Each row is a point. The points of each table are mixes of a few directions, plus a little noise. Count the directions of each table, and those that both share. Where both have some left over, give the other angles between the two spaces (their principal angles), to ten degrees, smallest first.
(in the rows, 128 means zero)

First (7 x 2)
[[188 130]
 [ 60 124]
 [106 127]
 [202 132]
 [179 130]
 [ 76 125]
 [ 85 126]]
Second (5 x 2)
[[126 116]
 [119  55]
 [126 114]
 [141 225]
 [128 129]]
Directions: first 1, second 1, shared 0; angles 80

First (8 x 8)
[[116 149 124 140 118 127 148 144]
 [120 135 124 127 141 129 137 131]
 [122 169 135 175  23 119 153 167]
 [129 129 129 131 117 127 127 131]
 [127  93 117  80 249 137 112  92]
 [ 79 193 106 147 157 131 197 170]
 [136 104 127 107 168 131 110 108]
 [195  50 161 117  52 122  40  83]]
Second (7 x 8)
[[146  99 173  75 113 156 168 101]
 [173  74 159  84 105 140 190 176]
 [ 97 178  99 162 145 119  53  89]
 [138 139 118 124 117 125  90 128]
 [ 95 186 121 201 171 138 124 194]
 [115 156 134 135  85 130 175 146]
 [131  64  92 115 160  89  95  63]]
Directions: first 2, second 5, shared 1; angles 40

First (11 x 12)
[[145 130 100 112 146 133 142 142  99 134 131 111]
 [112 127 170 131 126 125 142 130 153 131 117 147]
 [153 167 112 177 148  68  30  57 145 166  72 119]
 [163 151  58 154 139  99  49  83 104 144 113  97]
 [ 90  94 176 101  97 173 204 177 144  94 169 154]
 [142 142  78 171 108 102  31  69 133 126 125 113]
 [127 115 116 104 127 153 167 159 107 115 152 122]
 [136 148 135 156 138  94  79  90 147 149  94 131]
 [131 108  98  92 125 166 180 173  90 107 168 113]
 [105 120 203 104 141 139 203 167 149 135 116 156]
 [104 107 161 108 112 157 181 162 137 108 152 145]]
Second (9 x 12)
[[117 150 128 147 134 118 116 126 132 136 122 145]
 [132  83 151  80  98 149 143 134 119 109 163 105]
 [ 80  68  89 141 128 115  69 117  93  88 141 122]
 [ 90  80  97 139 128 118  82 119 100  96 138 123]
 [148 186 136 150 145 122 148 130 151 160 103 146]
 [160 189 174 117 122 138 174 138 160 165 125 144]
 [163 104 123 101 127 144 161 133 129 126 123  96]
 [153  42  39 129 161 129 122 120  97  93  90  65]
 [109 249 215 148 109 120 137 135 171 180 148 205]]
Directions: first 3, second 3, shared 0; angles 40, 50, 50

First (9 x 20)
[[132 150 123 126 162 123 117 110 126 146 132 132 125 114 112 119 106 119
  140 113]
 [188 223 114 127 171  82 117  76 161 122 117 180  88 132 112 150  60 129
  209  70]
 [106  91 134 129 108 145 133 149 116 128 131 109 143 128 136 121 155 129
   98 150]
 [ 56   7 146 130  64 184 146 196  90 128 140  65 177 129 153 105 216 130
   28 202]
 [103  82 136 129  97 148 137 156 116 122 131 106 145 132 141 123 164 131
   91 157]
 [116 142 121 125 185 134 109 108 113 169 140 119 135  97  99 102 104 109
  126 116]
 [172 199 118 127 161  94 119  89 152 125 120 166  98 130 115 144  77 128
  188  85]
 [158 158 126 129 112 106 134 119 150 102 116 154 108 147 138 152 115 139
  161 112]
 [120 100 134 130  91 135 139 149 128 110 125 121 134 142 146 136 155 137
  111 147]]
Second (8 x 20)
[[ 95  60 144 139  83 143 149 176 109 102 125 101 130 161 148 126 180 157
   79 181]
 [122 146 125 136 188 119 116 113 114 148 132 126 112 124 101 107 103 134
  132 124]
 [ 94  67 134 121  85 163 135 158 114 133 137  97 166 115 145 119 175 114
   81 158]
 [119  93 127 105  57 162 134 142 137 133 133 116 181  97 158 139 166  88
  107 128]
 [135 153 128 140 173 108 123 115 122 129 126 136  99 143 109 121 103 149
  143 125]
 [116  99 121 101  70 169 127 133 136 151 140 113 193  76 150 132 158  70
  107 117]
 [164 200 124 147 198  76 120  95 137 114 115 163  61 162 100 132  69 167
  183 105]
 [177 206 119 135 168  83 121  89 153 114 117 173  81 146 114 146  73 144
  194  88]]
Directions: first 2, second 3, shared 2
